Each row is a point. A path goes straight from each point to the next, and from the last back to the first. The post is the endless flat space through its rows: a point in 2 columns, a line in 3, a plane in 4, and so on, so that a path can go around it. How many times does the path go around the post? Going back the other way cancels.

Post (2 x 3):
[[ 18  21 -26]
 [  4  -7  16]]
Path (22 x 3):
[[  0  34 -14]
 [-19  15 -25]
 [ 24  31 -66]
 [ 29  -6   6]
 [ 39  43  -7]
 [  2   9  15]
 [-32   7 -25]
 [ 27  15 -87]
 [ 51  -3 -34]
 [ 35  33  -2]
 [ -6  44  -5]
 [ -2   0  -4]
 [ 16  14 -38]
 [ 35  -6  -1]
 [ 34  21  18]
 [ 12  47 -27]
 [ -5  21 -30]
 [ 10 -42 -13]
 [-21 -21 -17]
 [-13  18  -2]
 [ 15  34 -10]
 [ 30  38  -6]]
Times around: 3

Post (7 x 8):
[[-10   4 -17  -4 -14  -4 -18 -36]
 [ 20  11  -2   6  30 -51 -10  58]
 [  6 -34  27  17 -16  28 -23  45]
 [ 31  -6 -10 -19  -3   4 -23 -16]
 [ 12   2  32   0 -51  -5 -24  -6]
 [ -3  -4   0 -42  -1  61  16 -42]
 [ 16  15 -13  47 -29 -44  15   1]]
Path:
[[ 27  -6   5  -9  -7  17 -50 -35]
 [  0  -4  47 -59  11  73 -73  28]
 [ -8  30 -20  28 -28 -24  11  15]
 [-21  -9 -18   1  -8 -12  -4   8]
 [ 35  -2 -16 -14   6 -24  30 -29]
 [ 17  -7  11  50  -9 -38   2  31]
 [-36  20   1  14  41  -2  10  -8]
 [ 27  32  18  21 -46  10   2  -9]
 [ 16   5   0   8 -31 -10  -1  37]
 [ -4 -41 -13  52 -53  20  -8  -1]
 [ 17 -35 -12  15 -44   6  13  -8]
 [-42  14 -21 -11 -26  -7  -1 -13]
 [ -7 -23 -11  -2 -30 -31 -11 -23]
 [ 21 -20  13 -13  -6   3 -33 -59]
 [ 35  37  83 -11  -8 -19   9  31]
 [ 57  28  -3 -23 -10   7 -60 -31]
 [-25   0 -34 -20  26   5 -40  -1]
 [ 10  -9  -8 -12 -26 -12   0  12]
 [ 24 -36  -7  22 -29 -37 -69  14]
 [-35 -14  24 -25  20  19 -31 -44]
 [ 20   4  10  21  26 -14  -7  25]
 [ 40  47 -41 -42  48 -35 -31 -30]
 [  9  24 -16   6 -18 -30  -3  -1]
 [ 20 -27 -19  16 -26  -8 -41   6]
 [  6  -6  14   5 -46 -53  14  -7]
 [ 64 -14  33  18 -23 -36 -10  17]]
Times around: 4

Post:
[[-10 -15 -31 -26   8  -8  -7 -10 -18   1  -7 -28]
 [  4   7  14  11 -33  12  13  -9  20  -9  11   9]
 [  3 -23  22  18   9  32  -8   9 -10 -42  -4  32]
 [  3 -51  31 -40  26   8  20  40 -37 -46  -8  -1]
 [  9 -54  35 -30  38 -39 -19  38 -51 -24  -7 -26]
 [-24   6  16  24   8  28   2 -15  -3 -20  13 -18]
 [ 13  15  -6   5   8 -10  25  -1  23  28  -6 -26]
 [ -5  13   6  10   5  15   4 -13  16  24  41  36]
 [ 14  39   9  -5  -3   0   8 -46   0  48 -13 -25]
 [-15 -17  -9 -11   8  -3   2 -18   8  45 -22 -35]
 [-29  24 -11  42 -21  10  38 -32  -8  14  12  24]]
Path (31 x 12):
[[  8  -9  22 -12  17  51 -17  -9 -20  30 -27   8]
 [ 27  -4  12  -8  -9  30   2  -6   6 -46   5 -19]
 [ -7 -14  29  26   4  -6   6 -44   4  -3 -29 -46]
 [ 11   6  68  -8  27   2  -8 -21  -5 -31 -18 -31]
 [ -5 -35  -9 -49  17  48  15  20  30   9  -9  54]
 [ 14 -28 -34 -43  18   1  -1  46  21  45 -19  -6]
 [ -2 -17  -1 -14   5  54 -13   6  14  16  24  -9]
 [ -6  -3   7  23 -10 -14  22 -46 -74 -23 -28   3]
 [-22 -46  22 -26 -17 -36   6 -21 -61 -56 -46 -71]
 [ 18 -58   9 -32 -19 -22  27 -11 -21  14 -53   4]
 [-53 -61  13  24  31  39  17 -11 -59 -15   2  26]
 [ -2  17  15   7  22  22  14 -34 -42 -52  44  67]
 [ 26   5  61 -15 -21 -16  41 -22  -4  21 -40  21]
 [ 14 -13  38 -40  -3   7  -8  -2   4  42 -24  -2]
 [ 18   3   1  -3   1  -2 -11   6  19  73  13  30]
 [-11 -32  -6  29 -41  -8  52   4 -15 -10 -49 -17]
 [-10 -18 -46  -6 -11  29   7 -39   3 -22  15   6]
 [-15   9  42  37   3  21  37 -43  -5 -24 -36 -33]
 [ 11  46  45   4  11  -8  17 -16 -36 -25 -19 -32]
 [ 17  19  -9   7 -40   4  13  15  17  -8 -36 -37]
 [  0 -12   2 -20 -21  33 -35  11 -27 -48  23 -15]
 [  8 -29 -15  -6 -34 -30  29  58  -9   5 -18 -13]
 [-22 -47 -32  28  12   9  -4  29  45  32  56  49]
 [-23 -22 -23 -14   2 -19  28   3 -11  -2  37 -21]
 [-28  -1   7   2  29  31   0 -32 -25 -12  18  31]
 [-26   1  27  32  14  -3  12  11 -34 -54  47  77]
 [-30  14  18  31  21  23 -31 -26 -16   9  -6 -33]
 [-32  22 -24  22  10  25 -38 -38 -45  -8  47  30]
 [ 62  13  62  14  15  15  31  -8 -13  29 -30  -6]
 [-33 -51  26  -4  19 -29  45  30  -1  33  16 -41]
 [ -8 -39  -1 -42  -4  -7  33  32  18  28  11 -23]]
Times around: 4

Post (17 x 18):
[[ 22  10  -6  -5  11  17   5  -4  13   1  -4  10  -4 -15  53  19   2  -7]
 [ -3 -20  -7  13  25  10 -19  -5  12 -39 -12  22   2  -4  23   3  29  -9]
 [-17   2  35   7 -27 -32  61  29   6   7   9 -40  18 -23 -43  17 -18 -17]
 [ 12  10  33  -8  -8 -24   2  43  12  54 -10 -21  29 -13 -62  26  -8 -29]
 [-19  -2 -56  -3 -11 -42 -18  -8  22 -26  -1  -5   6  15   6  29  13 -10]
 [  4   2 -20  14 -30 -51 -39  31  28 -36  22 -26   1  42   7  27  42 -26]
 [-12  -5 -20  13 -22  -9 -54 -13  13 -38  17   3  -5 -10  36  29  17  16]
 [-14   4  -5   3 -15  10   0   5  -6 -19  15  44   9   8  19  20  15  -6]
 [ 17   5 -18  14 -20 -10 -34 -21  22 -54   6  15 -14  17  10   8   8   7]
 [-28  12 -21  31 -16 -39   0   3  24 -23  -4 -16 -22   4  -9  47  34   1]
 [ 11 -13  17  -8  14  11  67   4 -11  33  36 -12  -6  -3   6  -5  -7  29]
 [  8 -21  32 -32  -4  28  37  22   3  16  -1  22 -30 -37  20 -26 -19   4]
 [ -7  14  33 -16  38  37  46  22   7  29  30  -1 -10 -21   5 -22 -38   2]
 [  0   5 -40  28 -41 -29 -16   5 -19 -24   0  -4  -4  -1  -8  28   4 -15]
 [ -8 -17  15  32   3  12  10   7  33  30   3  28   0 -20  10  -8 -20   6]
 [-10 -17  43 -12  24  24  34   9  -5  39 -26  -2  -7  11  -5 -11 -56  17]
 [  6   1  -8  -4   0  61   4   1  20  17  -2  17   1   3   5  -5   9 -10]]
Path:
[[  31   26  -54    9  -19   19  -45    5   12   -2  -32   33   -5   28
     1    0    0  -52]
 [  13   -5   39   20   -9  -29   14   13    5  -55   -5   -4  -16   66
     7  -15   53  -19]
 [  11   32   -5   31  -86  -12  -22   13   29  -16   20   33   -2   -7
     8   44   35  -48]
 [  -2   -5   -9  -24  -12   78  -22   -2   37  -25  -42   33  -14  -42
    28    2  -35  -48]
 [   4  -34    8  -23   20   -1   19   23  -12  -75   12   16    4   22
     2  -13   21   19]
 [ -15   11    3  -15    8   18   -1    0   24  -64    3  -20   -6  -17
    18    4   21   15]
 [ -17    0  -13   -1  -12   42   58   35   17  -32   28  -15    1    4
     4   -3   22   -7]
 [   9  -13  -16   34  -34   -8   36   16  -12  -25  -10    1  -10   -9
    -6   -5   -1   16]
 [   3   40  -14   16    1   12  -47  -22   38   70    0   -9   11   64
   -47   21   -8   25]
 [ -32  -34   29    0   19    6   40   15  -16   17   15  -33   -4  -57
   -16  -10   11  -26]
 [   6   29   34   -7   40   28   -6   26   64   40   45   10  -36  -36
    12   -9   -6   -3]
 [ -33    9  -33   30   -3  -43   48    2   23    3   59   -4   30   -6
     7   47   -5    8]
 [ -22  -30   55   -3  -29  -32   72    9   50   -6   43   -4  -17  -14
    28    4  -16    5]
 [   1   26  -69   26  -16   34   18  -23   11   37   -1   10   30  -16
   -29   46  -13  -11]
 [ -16  -13  -40   28  -26   -4  -38    4  -17   36   -9   26   41   13
   -78   21  -20    7]
 [   1   -2  -56   25   -4   -4   21  -12   -1  -48   16   24    0   22
     6    6   79   -3]
 [ -35    6    6    5   11   24   83   -2   30  -18   13   10  -42  -30
     6    8   61    1]
 [  35  -16   55   -6    2  -19   10  -18   17    7   31  -24  -25   19
    10   -1  -18   26]
 [ -18    4   11   31   -4  -45   39   35   24  -30   35  -31  -10  -28
    -3   38   11  -14]
 [ -21   -6   17   61   32    6   18  -28  -32   44  -26    6   39  -47
   -97   24 -109   60]
 [ -14   10   22  -14   -2  -14   56   13  -11   18   41  -17   41  -75
     6   31   14   11]
 [ -18   35    2   13  -35   42   -9  -10   11   -6  -10   18  -26    1
     7  -11  -13  -11]
 [  -1    3    1   44  -41   -2    0  -27    8   33   -6  -16   11  -46
   -59   26  -24    5]
 [  17  -43    2   40  -86  -74   46   10  -60   -9   17  -24   41  -47
   -11   61   17  -11]
 [  10  -20   16  -19    8    1    7   21  -27  -46   20   23    2   -2
    68   -7  -19   11]
 [  47   10    0   -7  -30   19  -10   17   -9  -33   -4   29    3   30
    35  -10   -5   -8]
 [ -16   11  -43   -7  -24   -2   10  -12   -1   63  -55  -12   -7  -15
   -24   23   -8  -18]
 [ -36  -14  -18   39  -24  -25   21  -13   40    3    1  -44  -47  -59
    30   19    3   10]
 [ -17   12  -13  -23   20  -51   53    8   -6  -47   25   -1   -5    5
    29    9   37   13]
 [  -1   16   42  -22   26    5   39   58   -3  -14  -17   -1   -6  -78
     8  -20  -23  -25]]
Times around: 4
